Each row of a before or after table is a point. The points were changed in one or more steps. Then noise was added and the rows were shuffled. The steps act on columns, c1 being the first. What was done? A step turns or swaps two columns, mirrors them in a line or flattens them onto one, adds a multiple of one to another, or multiplies or shifts one. Angles are multiples of 10 degrees, from the lower column toward the higher: turns from -170 to 170, lines from 10 to 170 but not 90. Use the fewest steps. Two steps may share a column if one is a turn and the other turns, adds or multiplies; they go together, in the order done. Otherwise the lowest column goes first.

Before (14 x 3)
[[ -1 -33  -1]
 [ 17   2 -31]
 [ 65  33 -19]
 [ 31  40  21]
 [-21 -11  22]
 [ 45  24   1]
 [  8 -22 -31]
 [-32 -38  35]
 [ 32 -21 -19]
 [  4  31 -15]
 [ 63  17 -22]
 [ 34  18 -39]
 [  2 -20   1]
 [ 38  21 -18]]
After (14 x 3)
[[-19 -16  27]
 [-35  10   3]
 [-40 -25  26]
 [  1 -37  20]
 [ 19 -10   6]
 [-42 -54   7]
 [ 56  18 -19]
 [-39 -28   5]
 [  7 -15  36]
 [-39 -15 -36]
 [ 22  15 -15]
 [ 30 -11  13]
 [-34 -36 -14]
 [-56 -49   1]]
Steps: turn c1 and c2 by -70 degrees; turn c1 and c3 by -160 degrees

Before (8 x 4)
[[-28 -14 -29  52]
 [ 28  20   6 -20]
 [  7 -65  -3 -49]
 [-15 -53  -7 -35]
 [-38   3 -14  26]
 [  7 -31  27 -18]
 [ 20 -20 -12 -16]
 [-14 -32 -22  30]]
After (8 x 4)
[[ -1 -64 -21 -46]
 [ 30  17  -2 -21]
 [-38  12  -5  29]
 [-24 -49 -18 -36]
 [ 18 -26 -15  -9]
 [  3 -28  17 -24]
 [-22 -31  -9  38]
 [-28 -11 -12  60]]
Steps: turn c1 and c2 by -10 degrees; turn c3 and c4 by -20 degrees

Before (10 x 8)
[[ -6  19 -10   2 -64 -10  12  37]
 [-43  22  -2  24 -10 -13  -4  17]
 [-29  -1 -17  22 -81 -31  19  -2]
 [-50  -9 -12  -7 -44 -10  32  18]
 [ 43 -38 -23 -21  38 -45  30  11]
 [  3  12  14  11  21  17  46  -6]
 [ 22   1 -22 -58  41 -33  27   1]
 [ 12   2 -83 -27  36 -11  24   7]
 [-30 -18  -9   8 -52  11  -2  25]
 [  9   5  13 -12  25  13   4 -35]]
After (10 x 8)
[[-31  60 -16  20  50 -32  20   0]
 [ 12 -29 -83 -25 -15 -11  23   9]
 [-48  33 -12  -6  29  -9  32  19]
 [ -7  24  -9   2  77  -9  12  37]
 [  5 -21  13  13  -9  19  48  -5]
 [ 11  -6  16  -9 -30  15   5 -37]
 [-43 -17  -2  25  31  -9   1  17]
 [ 44 -12 -27 -20 -45 -45  26  14]
 [-30  40 -11   5  34  10  -2  25]
 [ 23 -35 -24 -55 -27 -33  27   0]]
Steps: add 0.7 times c8 to c2; turn c2 and c5 by 130 degrees
